Each row of a before or after table is a point. One or more steps were done to the points. Then noise was added and the rows were shuffled. The steps act on how far a point lies along the listed directions, d1 being the first. Write out the steps. A step turns or swaps two directions, mirrors them in a line or flattens them onto one, adds a multiple of one to another, or multiplies one. Angles are multiples of 10 degrees, from the lower direction toward the higher: turns from -170 to 170, lines from 10 to 170 but not 90. Use the fewest steps. Two steps may share a direction if one is a turn and the other turns, adds or multiplies; they go together, in the order done. Otherwise the lowest direction goes first.
In the rows, 128 means zero.

Directions:
(1): [ 94 148 100]
(2): [119 161 163]
(3): [ 95  98 147]
Before (10 x 3)
[[106 160 118]
 [141 172  59]
 [ 67 156 102]
 [130 140 114]
 [141 149 121]
 [115 109 130]
 [134 152  97]
 [162 103 128]
 [174 133 120]
 [105 170 106]]
After (10 x 3)
[[117 110 135]
 [138 149 130]
 [118 109 163]
 [150  98 167]
 [189 116 174]
 [110  99 202]
 [ 87 117 124]
 [ 96 148 115]
 [154 101 153]
 [130 123 144]]
Steps: turn d1 and d2 by 160 degrees; multiply d3 by -1

Directions:
(1): [156 131 122 158 134 141  86  77]
(2): [ 90 127 112 107  81 146  87 130]
(3): [127 144 187 111 148 118  88 144]
(4): [100 177 137 108 131 125 153  83]
(5): [128  80 164 107 120 159 147 100]
Before (14 x 8)
[[ 99 120 156  83 116 152 151 118]
 [131 124  87 161  87 129 106 131]
 [145 155 109 131 152  64 164 186]
 [105 188 125 113 130 147 110 114]
 [146 102 180 129 114 130 110  92]
 [113 176 126 100 137 110 129 112]
 [132  66 116 109  77 151 123 143]
 [117 177 102 110 115 101 135 135]
 [159 108 104 164 154 112 151 157]
 [144 130 104 128 110 134  54 138]
 [123 119  82 133 122 133 197 132]
 [140  81 143 135 135 126  86 154]
 [164  82 157 124 170 126 138 145]
 [120 137 116 118 126 137 165  92]]
After (14 x 8)
[[180 100 163 134 168 116 168  75]
 [ 80 152 158 101  85 131 126 131]
 [163 154 102 150 187 105 181  94]
 [139 146 164 131 178 107 181  96]
 [ 78 137  99  74  74 143 133 137]
 [ 97 188 114 101  86 123  82  87]
 [117  94 116 120 106 167 107 177]
 [145 128 153 132 151 124  96 148]
 [147 153 191 122 170 128  98 108]
 [147  92 149 103 108 139 108 134]
 [ 94 145  87 125 116 120 159  92]
 [147  85 126 119 126 135 107 149]
 [141 123  97 148 124 138  73 127]
 [129 134 100 149 106  96 142 148]]
Steps: turn d1 and d5 by -160 degrees; multiply d5 by 0.7; multiply d2 by 1.6; turn d3 and d4 by -160 degrees

Directions:
(1): [115 152  78 103  87 120  91  95 105 105 117 113]
(2): [103 134 113 198 128 128  96 157 117 125  94 151]
Before (13 x 12)
[[134 119 122 115 124 127 128 123 132 122 131 129]
 [121 134 125 122 134 122 114 121 112 120 124 138]
 [113 130 137 120 132 142 124 151 126 134 144 133]
 [145 130 130  70 110 129 159  90 130 119 142  95]
 [136 120 153 135 138 118 149 151 145 120 133 127]
 [121 139 140 132 149 133 119 157 137 129 129 127]
 [131 130 132 115 133 129 127 109 131 131 129 120]
 [132 133 139 118 132 132 143 134 147 141 122 131]
 [126 132 131 142 131 129 123 130 130 133 118 128]
 [177 110 184   7 154 131 203  95 173 145 179  92]
 [145  85 218 160 181 132 202 188 175 179 159 147]
 [126 132 117 140 110 124 117 123 114 118 129 123]
 [137 113 130 121 130 110 144 118 135 128 145 118]]
After (13 x 12)
[[127  97 201 221 203 140 160 211 169 164 103 170]
 [114 149 120 126 133 130 102 144 127 120 123 122]
 [130 124 143 132 143 131 131 123 135 136 127 128]
 [119 133 125 157 122 115 119 150 131 109 112 131]
 [135 114 132 127 133 128 132 133 136 126 131 134]
 [129 111 132 153 137 111 136 135 134 130 134 131]
 [128 129 135 109 139 123 127 118 117 123 133 134]
 [108 134 127 125 125 141 114 149 120 129 139 133]
 [138 126 131 115 115 125 135 116 122 123 144 116]
 [128 136 122 127 122 127 120 119 126 129 121 121]
 [122 139 129 138 128 131 128 141 140 138 109 138]
 [142 106 176 148 155 138 177 148 148 144 131 128]
 [ 73 141  98 246 106 117  72 182 111 129  75 165]]
Steps: turn d1 and d2 by -100 degrees
